Each row of a before or after table is a point. One or more steps were done to the points. Then noise was added and the rows were shuffled. The steps act on how far a point lies along the listed directions, d1 being the first. Name the steps. A step turns or swaps two directions, mirrors them in a line or flattens them onto one, adds a multiple of one to another, or multiplies one. Angles are multiples of 10 degrees, from the lower direction toward the higher: turns from -170 to 170, lines from 10 to 170 but not 90. Use the fewest steps. Two steps may share a direction if one is a turn and the other turns, adds or multiplies; they go together, in the order done. Otherwise the lowest direction goes first.

Directions:
(1): [ 18 -53]
(2): [53 18]
Before (11 x 2)
[[ 12 -55]
 [ 28 -41]
 [-21  -6]
 [ 60 -45]
 [-11 -34]
 [-26 -65]
 [ -7  27]
 [-28  47]
 [-66  31]
 [ 29  69]
 [-15  50]]
After (11 x 2)
[[  9 -61]
 [ 10 -54]
 [-11  51]
 [ -6  52]
 [ -6  38]
 [ -3  25]
 [  5 -32]
 [ 10 -45]
 [  2  -3]
 [ 10 -54]
 [-13  60]]
Steps: flatten d1 and d2 onto the line at 170 degrees

Directions:
(1): [ 11 -37 -68 -17  55  -2]
(2): [ 16 -33  -6  10 -27  86]
Before (8 x 6)
[[ -3  33  36  13 -27 -53]
 [-11   8  12 -14  44 -35]
 [-35  40  98  17 -72 -19]
 [  1  14 -10  -4  14 -44]
 [  4  -7  15   4   5 -27]
 [ -1   6  -3 -28  10 -48]
 [ 16 -42 -12   4 -27  71]
 [  9 -18   1  15   0  48]]
After (8 x 6)
[[  -7   14   41   22  -18   15]
 [   1    1  -34   -6   31  -62]
 [   6  -22  -22  -11   53   12]
 [  14  -11  -38   -3   23    0]
 [ -37   27   18  -14   34 -120]
 [  -3   18   59   20  -65   14]
 [  12  -29  -37  -25   18    3]
 [  11  -20   -4    3   14  -13]]
Steps: turn d1 and d2 by 80 degrees

Directions:
(1): [ 36 -30  23 -23  -7  52 -74  32  45 -19  51]
(2): [  0  50  66 -44  25   6 -11  62 -50  30 -23]
(3): [  6  37 -55  -4 -12 -19 -75   1 -41 -62 -37]
(4): [-40  -1  28  74 -41  12  17  52 -33 -49  35]
Before (9 x 11)
[[ 18  13  24  18 -35  42 -67  41 -19 -60  39]
 [ 11 -18  26 -15  21  10  21 -30  45  13   4]
 [ 47   4  42 -35 -28  63 -79  48  10  -5  53]
 [-25  14 -39  52 -33   9 -37  43 -37 -84   6]
 [  0  -6   5 -11 -21   5 -83  41 -27 -58   8]
 [ 37 -61 -36 -26   1  36 -21 -40  99  24  42]
 [ 59 -20 -21 -39  -9  41 -88  32  28 -11  20]
 [ 15 -67 -24  -8 -16  67 -37  -7  66 -22  57]
 [-27  54   2  30 -57   5 -25  52 -49 -64  20]]
After (9 x 11)
[[ 13  58   7 -50  22 -17  -9  50 -74  34 -60]
 [-16  33  31 -24  -5 -16 -52  53 -75 -33 -30]
 [-23  37  51 -50  30  19  28  47 -58  41 -34]
 [-20  49  10  26 -58  14 -37  61 -45 -67  27]
 [  3  31  33 -66  42   1  25  16  -8  75 -31]
 [ -1  -8  18 -10  24 -10  49 -39  29  22 -13]
 [ -8  37  21   7 -16  37 -81 110 -52 -70  14]
 [-23  70  18   0  -9 -33  58   2 -89  37 -47]
 [-11  61  36  17 -13  -3 -11  47 -85 -31 -18]]
Steps: add -1 times d3 to d2; turn d1 and d2 by 130 degrees

Directions:
(1): [ 57 -63   6 -14  16  52  47  27  41 -87  -8 -22 -56   9   7  22 -39  -6]
(2): [ 27 -30   9 -30 -23 -65 -12  84   6 -22  53 -43  33   5  31 -66  43 -24]
(3): [  4  13 -31  24  62  50 -38 -54 -21 -42 -19 -75  35  -5  62 -36  39   1]
Before (12 x 18)
[[  40  -35    4   15   12   64   58  -20   14  -74  -34    9  -59   -1
   -29   59  -55   14]
 [ -48   48    6   -7  -42  -98  -39   13    8  107   11   28   47   13
   -43  -22   35  -28]
 [ -62   63  -10   39   28  -11  -46  -43  -36   66   -4   18   58  -10
   -27  -13   64   23]
 [  17    0  -28    2   13   14   37   -5    2  -22   -3    6  -36   -2
    -5   25   -7   -5]
 [  29  -49   -3  -48  -14  -42   20   79   27  -35   11  -33    4   -1
     5  -14    3  -18]
 [  45 -102   31  -34  -42  -52    5   90   33  -77   68  -56  -15    0
    21  -36   17  -21]
 [   2  -25   -8    6    4    7   -2   29   -8    1    0  -32   30    4
    37  -32    4  -30]
 [ -61   50  -18   24   30   -6  -50  -87  -45   38  -11   -2   65  -20
     2  -20   28    8]
 [ -36   53    4   16  -10  -19   -7  -27  -26   71    5    6   46   -5
   -12    4   27   23]
 [ -54   63  -13   18    8  -21  -59  -34  -37   39  -11  -39   74   -3
    23  -18   32   21]
 [ -31   32  -24   15   20   19   -6  -27  -16   18  -21    9   42   -4
    32  -27    1   -1]
 [ -48   76   -7    2   -8  -41  -29  -20  -54   69   27    8   54  -20
     3  -22   47  -19]]
After (12 x 18)
[[  -1  -61   36  -36  -76 -111  -25   94    6    0   82  -25   24  -10
     2  -57   44  -18]
 [   1   13  -36   18   62   79    9  -42   -4  -44  -43  -35   23  -11
    68  -27   -6    0]
 [  30  -29  -15   32   83  117   19  -46   20  -86  -44  -35  -30    3
    -3   27   -1   19]
 [  26  -10  -27   22   80  102  -12  -54    2 -110  -52 -107   11    4
    66   11  -13   19]
 [  55  -73   31  -37  -43   -4   82   74  101  -25  -12   45 -100   34
   -82   67  -76  -40]
 [   8  -30  -22   13   26   29  -10   12  -13  -15   -3  -57   37    2
    53  -41   17  -33]
 [  28  -21    9    3   13   61   52  -12   21  -32  -17  -10  -24    7
   -11   45  -28   18]
 [ -55   63    3   28  -30  -52  -26  -37  -56   83    3   43   43  -23
   -40    5   24   20]
 [  43  -25   -6   -7   38   86   51   -3   12  -84  -13  -30  -61  -14
    12   37  -31  -26]
 [  17  -21  -31   30   98  118  -14 -110   -7 -103  -49  -72   -4  -11
    47    3   -6    4]
 [   6  -26    2  -51  -45  -91    5   90   12   17   23   -4   24   -5
   -12  -27   12  -20]
 [ -14   37  -32    5    1  -25    7   -9  -25   34    8   17   -2   -7
   -10    1   18   -7]]
Steps: mirror d1 and d2 in the line at 80 degrees; multiply d3 by 2.5
